Every row gives one point. To make a cloud, some directions were put in groups of two or more. Within a group, all points are equally far from the middle, so they leave a hole (a ring in 2 directions, a hollow ball in 3). The other directions are filled evenly. Then the cloud was stretched, turned, moved and blurred a little. How many holes are there, and how many directions does each take, smallest first?

Cloud:
[[ 29 -10]
 [-13  39]
 [ -2  45]
 [ 13 -32]
 [-29 -23]
 [ 12  45]
 [ 27  33]
 [-18 -35]
 [  6  45]
 [-25 -29]
 [  3  45]
 [ 22 -25]
 [-31 -19]]
Holes: 1 (2)

Cloud:
[[ 47 -10  -5]
 [ 30  17  36]
 [-26 -16  43]
 [-21  37  26]
 [-38   2 -29]
 [-19 -46   2]
 [  7 -33  41]
 [-47 -13 -10]
 [-40 -11  32]
 [-12  -6 -42]
 [-29  40  -3]
 [-40 -31   6]
 [ 10 -42 -19]
 [  2  39  29]
 [-15 -17 -38]
 [-38 -30  17]
 [ 39  -2 -23]
 [-17 -46  -3]
 [ 36  28   7]]
Holes: 1 (3)

Cloud (21 x 3):
[[ 19  52  -1]
 [ 16  11  48]
 [ 25  33 -33]
 [-29  18 -31]
 [-34   4  33]
 [ 43  26 -14]
 [ 23  30  37]
 [ 29  45   3]
 [-18 -18 -34]
 [ 24 -36 -16]
 [-18 -36  -2]
 [ 41   2 -29]
 [ 29 -24  29]
 [ 36 -29   9]
 [ 35  31 -26]
 [ 32 -23 -28]
 [-32  -9 -24]
 [  7 -23 -37]
 [  5  23 -46]
 [ 33 -13  32]
 [ -8 -13  46]]
Holes: 1 (3)

Cloud (28 x 4):
[[-35 -29  -3 -26]
 [-13  16 -11  30]
 [ -2  39 -16  44]
 [-39  19  53   7]
 [ -6  20  52  -7]
 [-22  23 -18  48]
 [  4 -17  35  19]
 [-20  26 -31  30]
 [-35   0 -54  -6]
 [ -4  14 -33   8]
 [ 18   1 -40  -4]
 [ -7 -56  11   8]
 [ 18  11  10  44]
 [ 18  44 -32 -34]
 [-15  30  48 -26]
 [ 13   3  59  26]
 [-26  37 -31  26]
 [  3   1 -43 -14]
 [-35  31  29  -7]
 [-30  13  -9  26]
 [-23 -22  29  37]
 [-49  10  27   4]
 [ 11  19  58  -4]
 [-28   4  53  42]
 [-37 -26   4  38]
 [-36  33  -2 -25]
 [  4  19  26  42]
 [  5  -2 -46  31]]
Holes: 0

Cloud:
[[ 26  15 -18 -10  36  14]
 [ 56  17  35  11 -13  22]
 [ -5  -1   8   0 -58 -11]
 [ 30  13 -23  25  41  14]
 [-16 -19   4   5 -50 -13]
 [ 35   9 -19 -32   6  11]
 [-35  27  -7  23  18  25]
 [-42  12  -3  26  13 -19]
 [-31   2  33 -20  14  17]
 [ 22 -54  26  -1  21 -14]
 [  7  47  -4  43  25  -8]
 [-14 -21 -26   7  39 -15]
 [  5  30  32  33 -10  40]
 [ 46 -15 -21  45   6  25]
 [  6  -6 -13 -42  13  10]
 [-17 -19 -49  -1 -14 -11]
 [ -2 -20  -9 -10 -56  23]
 [ 28  -6 -52  21   5 -17]
 [ 21  30 -11  44 -30  -1]
 [ 60 -21  25  30 -15  -2]
 [ 50 -21  -5  38   5  34]
 [ -5 -51  38  -6  -3  16]
 [ -4  25  24 -13 -31  39]
 [ 56 -35  36   1  -1   6]
 [  0 -52  13  37   8  20]
 [-17 -38  19  24 -34  -2]
 [-14   1 -50 -12   5   5]
 [ -8 -54  32   8  10   9]
 [ 46   3  13  57  11   4]
 [ 42 -37 -13  34  -4 -22]
 [ 45   8 -43  -6 -16   1]
 [ 19  -2 -51  24   9  24]
 [ 36 -49   4  31   9 -18]
 [ 26   9  21 -21  40 -29]
 [ 32 -18 -17  49  29 -10]
 [-21 -31 -35  17  12 -18]
 [ 53 -27  28 -23  -7   8]
 [ 58  14 -16  26  -2  27]
 [ 35 -11 -12 -43  -6 -18]
 [ 26   9  20  38  46 -18]
 [-30  43 -13  -6  -2  17]
 [ 15  35  -8  12  41 -31]
 [ 33  22  10  16 -50   4]
 [-27  39  -5  -1   2  30]
 [-22   7  -5   7 -31 -35]
 [-25  12  36  39  22   3]
 [-12 -48  23  19 -30   7]
 [ 35  -8 -32  38   9 -28]]
Holes: 2 (2, 4)

Cloud (48 x 6):
[[ 22 -16 -14 -26  29  12]
 [  6 -31  11   4  28  22]
 [  0  -1   9   7  38 -21]
 [ 20 -58  20 -24   4   1]
 [  7 -24  32 -12   4   3]
 [ -7  -5  19 -12  18  -4]
 [ 34 -44 -11   6 -31 -20]
 [ 32 -38  -6 -24 -31 -23]
 [-22  -9 -29  18  -3 -22]
 [  2  14 -44   0  -9  -7]
 [-21   0   1  13   2  -1]
 [  8 -21 -36 -25  21 -11]
 [ -4 -17  27  -9   6 -31]
 [-13 -15 -20 -24  -7 -22]
 [-12   8   7  12  -6 -18]
 [ -7 -20  -4 -43 -12 -39]
 [-22   9  10 -12 -14 -10]
 [  4 -15  -8 -26  35  32]
 [ 29   9   2  22  -6   2]
 [ 15  25 -20   4 -11   7]
 [-10 -32 -26  11  15  -3]
 [ -3  -7  36 -43  -5   1]
 [ 20 -20  32 -28  -7   8]
 [ 31 -46  21 -12  -5  17]
 [ 10 -38 -23  -5 -28 -15]
 [ -1 -34 -34  -4  -6  -4]
 [ 20  -8 -15  30   9  -1]
 [ -7 -17  23  -3 -15  -8]
 [ 13  27  -9  11 -19  -9]
 [-24   0 -23 -29  -3 -25]
 [  0 -34   9 -28  42 -18]
 [ 10 -37   6 -16  53  17]
 [ 14 -51 -19 -14   4 -27]
 [-13  -2   3  -1 -13 -60]
 [ -6  -3  -3 -19 -13 -19]
 [ -8  -7 -14 -28  37 -28]
 [ -7 -18 -29  -6  14   8]
 [ 10 -17 -15   0 -23  26]
 [ 21 -11  -2 -39 -28  -2]
 [-15 -24   5   6   3  11]
 [-14 -36 -32  -7  12 -20]
 [  1 -18 -47  20   3 -10]
 [-28  23  30  10 -23  -9]
 [ 15   2 -31 -29  -9  -8]
 [  4 -12 -53  -6   4   7]
 [ -6 -36  25 -17  16  -5]
 [ -4 -23 -24 -31 -10  -7]
 [-21  15  15  -4  -7 -11]]
Holes: 0

Cloud:
[[ 20  20 -10  -3 -27 -11  -5 -19]
 [ -4  26  26 -36   7 -32  13  -4]
 [  0  41  17  -1 -14  20 -23  11]
 [ 12  44  23 -19  11  -9  51 -26]
 [ -2  11  18  19   0 -33 -26 -14]
 [ -8 -25  29 -14  26  30  -7  -4]
 [-31 -12  27   3  36 -33  25  -4]
 [-38  -4  13  -1 -14  31  13  -3]
 [ -2  -8 -38 -28 -13  -7   8  27]
 [ 13  27  -4  -5 -10  11  44  26]
 [ -9  25   7  27   1   9 -26  -1]
 [ 17  16  -3   2 -35 -28  23  22]
 [-15  17 -13 -37  34 -13   6   0]
 [-25   8  -2  12  -1  -2 -24  22]
 [  1   2 -28 -34  11 -29  29  24]
 [ -6 -28 -30  20  46 -10  42  -6]
 [ 29  16 -31  23  -4   1 -12   2]
 [  0  31   3 -15 -22 -12   4  37]
 [ 35 -10   1  -2  18 -32 -16   2]
 [-21   6 -34  20  31 -32  -7  13]
 [ -8   8   9  27  21  -1   8 -43]
 [-23 -12   8 -37  21 -24  11  23]
 [-29  -2   3   7  -6  37   4  12]
 [ 60   4  14 -18   8  20  34  12]
 [ 31  20 -28  -8 -22   5  -5  16]
 [ 28  22   6   6 -35 -35   4  11]
 [ 14  27  -8  18  19 -15   3 -53]
 [ 30   8  14  -1 -29  21  23 -17]
 [ 13  24  23 -39   7   3  -8 -16]
 [-43  13  20   0  24 -50   8 -14]
 [ -6   9  13   1 -10  38  23  26]
 [  1  23  30 -21  23  15  37 -24]
 [-27  -9  -2  16  20 -25   9  41]
 [-19  -8  -9 -24 -43 -19   4  11]
 [-16  -9  43  14  14  12  11 -16]
 [ -9 -11  14 -35   2  24  25 -24]
 [ 41 -34  10  -3   6  16  21 -10]
 [-33  -9  24 -22  22  -3  46 -12]
 [ 14  32  -8  11 -16 -18  49 -11]
 [  3  50   3   2  -1  32  28  -2]
 [ 10  27  -8  20  34  15 -19   6]
 [-20 -32   4 -17  29  27  -7   9]
 [-19  -3  11  17  15   3  22  39]
 [-17  17   4 -42   6 -22   8 -21]
 [ 13  -8  40   3  35  26   8   1]
 [ 36  -3 -14 -25   3 -26  11  26]
 [-43   2  -4  25   8  15   6 -14]
 [ -7 -14 -12  27  37 -24  27  23]
 [ 34   3 -29 -18  20  21  30 -11]
 [-34  -6  13  19 -13 -26 -18  29]
 [ -9 -14  -9 -17 -32 -37   7  -5]
 [ 27  27 -30 -30  30  12  26 -23]
 [ 11  47 -29 -12   1 -31  36  21]
 [ 10  33   0   7  39  31  -2   3]
 [ 34  26 -18   4  40 -53  16  -7]
 [-23  -5  -4  27  -8  -6 -26   3]
 [ -4 -17  21  10   4 -44 -15  -4]
 [  7  -4  16  42 -11  -1  16   0]
 [ 19  16  28  43 -13 -22   1  21]
 [ 32 -16  19   6  -1  -3  29 -18]
 [ -1  -7 -19  21 -23 -36  -8  16]
 [ -5  19  29  -6  45  13  28 -23]
 [ -3  -9   6  11  48  21  16   0]
 [ -9  31 -13  40  23  13   9 -13]
 [ 21  46 -38 -11  -5   8  12  -4]
 [-12  22  31 -11  16  12 -10 -29]
 [ -3  -3  26  -7  33 -25  -2  27]
 [ 10 -16  12   6  14 -20 -25 -19]
 [ 22  21 -39  25   3  11  21 -13]
 [ 29   8  -3 -15  -4   4  39  38]
 [-13  12 -22 -35  18 -21  16  24]
 [ 45  11 -12 -23  19  15  17 -25]
 [ -7 -23  -6  12  18 -24  46 -32]
 [ 13  23  34 -38   8 -15  -8   4]
 [ 27   4   8  24  27  34 -16  14]
 [  0  -2  23 -23 -21  29  22 -18]
 [-38 -10 -14 -17  46 -19  -3  -1]
 [ 12  24  -2 -15  10   3  43  31]
 [-27   0  44  17   1 -11  18   2]
 [ -1 -34 -10  28  19  27   2  18]
 [ 11 -22 -35  -3  26 -26  -4  -2]
 [  4 -40 -38   7  24   4   1  -1]
 [  9 -19 -42 -32   8   0  12   5]
 [-54  13   1  -7   5  -4   0 -26]
 [ 29   4 -13 -18  10 -14  45  25]
 [ -2  16  -9 -19  24  -2  51  22]
 [-31 -15   5  38  -3 -22  20  21]
 [ -5 -28  31 -10  27  34  -2   0]
 [ 37  24 -29  32  25  15   6  -7]]
Holes: 3 (2, 2, 2)

Cloud, 89 rows:
[[ -6 -13 -18  -6   4 -14  -6 -22  -6]
 [-11 -30 -13  12  33 -12 -17  -8  17]
 [  3  22  -3 -14 -21  19   0  40   2]
 [ -5  14  26 -13  13 -12   6  -1 -36]
 [  9  -5  17   6   7   4  11  19 -22]
 [  0  16   1  20  -9  -5 -32  -3   1]
 [-27 -12  39   8 -34 -10  18 -41   0]
 [ 22 -33  40  -9   0  21 -11 -13   5]
 [-17  -2  -7  41  -3 -37   3  34 -12]
 [ -6  30   4 -24 -29   3  -3  21 -13]
 [  0  11   4  -1  12  28  15  52 -21]
 [  9  13  19 -10  23 -17  -7  -9 -20]
 [-14  14 -49   3   1 -19  -3   1 -25]
 [ -3  -8  30  -2  33  24  -8 -15   7]
 [-31 -41  -1 -22  22   9  -8  10  16]
 [-13 -14 -26  17  19 -33   1  -8  16]
 [-22  15 -21 -29 -11  48   4   7  -4]
 [  0  32 -17  -7  14  -8 -11  27  10]
 [  2  -9  19 -11 -14  -7  -4  10 -22]
 [ 23  12 -24 -18  -7 -11  25  11 -11]
 [-15 -26  31 -15  33  33   6 -28  23]
 [-45   7 -23 -14 -15  21   6  14  -6]
 [  4   8  33 -13  33  -7 -12 -32 -15]
 [  3 -21 -13  11  28  12 -16  -2  -7]
 [-32   4  32  39  -9 -14  20  -4   1]
 [-15  20  17 -30  40  22 -18  18 -18]
 [ 25  -4  39   4  -3  -3  20 -21 -23]
 [ 12 -20 -25  -1 -13  28   6  24 -24]
 [-15  -2   7 -16  -2  27  26  -4  20]
 [  7  -6 -28  -3 -11 -20  15  19 -39]
 [ -5 -20  -1   4 -22   4  -7  12 -10]
 [-13 -11  27  -7  10  -3  -6   8 -19]
 [ 12 -16   2   7  39   1  -7 -26   0]
 [ 10  22 -13  -1 -12   3  -8   9 -38]
 [  6  17  27  14 -18  38   0  -3  -9]
 [ -6 -10  19 -25   5  23 -29  -5  -1]
 [ 18   6 -14  16 -15 -22  34   9  16]
 [ 17  -4  -8 -14  18  -5   9   8 -16]
 [ -7 -10 -33  -5  22   3  -4  10  -7]
 [ 14  27 -16  -2 -43 -36  29 -13  20]
 [ -2 -15 -33 -12  15 -18 -19  25  17]
 [ 12 -11  41  -4  19  32 -36 -25 -12]
 [ 13   2 -10 -11 -22   3  37  12   5]
 [-19 -31   3   2  -6   2  23 -31 -15]
 [ 25   7 -30   0 -41 -37   8  29 -13]
 [  9   7  -7   5  14 -10   5  22 -11]
 [ 23 -11  17  -4  -9  -4   9  -5  -6]
 [ -3 -26 -11  26  -6 -20  33 -42 -15]
 [ -2   8  17   1  -3 -35  23 -50   5]
 [  2  17  -2 -17 -18  18 -17  25  -5]
 [ -2  -8   4 -29 -18  -1 -21  19 -47]
 [-10  15  -1  26 -23 -12  23 -21  -3]
 [ 18  14 -18 -21 -24 -29  -9  -1 -10]
 [  9 -24  17  -9   4 -28   5 -21  21]
 [-20   3  18 -14 -12 -24  30  -8 -16]
 [  8  18  41   6  19 -38  -9 -15  -5]
 [ 34   9  27 -50  -8   0   8  -3 -13]
 [  0   3   3 -35  -3  46   9  -4  -3]
 [-10  12  22 -16   9  -1  24 -33 -13]
 [ -3 -39  -4 -11  -8  23   0 -28   7]
 [-10  -3 -16 -18  36 -23   0  -5  20]
 [-19  -7  19  -7   9 -30  22  34 -13]
 [-16  -5  35  12  -8 -15  42  -7  41]
 [-32  12  -1   9  22  -3 -14  17 -13]
 [ -3  -2  60  15  10 -34 -20 -16  -4]
 [-13 -19 -13  33 -43 -27  14  25 -18]
 [  5 -32   3 -15  10   1  26  -6   9]
 [-15 -23   8  -2  -4  24 -20 -11 -43]
 [-13  -1 -16  -2 -32  -8  16  14 -17]
 [ 10 -43 -20   5 -12  -9  -2 -29   7]
 [-30  22 -21  19  21 -12   7   3  16]
 [-22   7   9  35 -14 -24  10   8   0]
 [  6  30   9  39  17 -19  -9  -9 -15]
 [ -1  38 -22  -7   1  21  -2  11 -35]
 [ 17   3   0  10  -9  10 -13 -24  -4]
 [  8 -34  -2   5  30  13 -14  12 -11]
 [  6  37  -8  17   2 -24  -1   3 -29]
 [ 13   4   4 -46  12  22   0  -5  -4]
 [-11  27   6 -28 -10  19 -21   8  -6]
 [  4 -24  45  -2 -27 -14 -12 -20 -22]
 [-28 -31  19 -11  44  -2   1   8 -36]
 [ 12   8  14  -4  -6  39  13  -7  -1]
 [  5 -41  -2  11 -12   1   1  28  -7]
 [-25  16  37  21  -6  -9  24 -24  10]
 [ 15   8 -20 -22  10   0  15   9  12]
 [ 15 -16   8 -19  -4 -37  15 -45  17]
 [-17  -1  -5  -1  23 -47  12  -4  -9]
 [  6   9  -3 -46  49  19  -8 -11  11]
 [ -6  15 -12 -26  45  39   7  12  11]]
Holes: 0
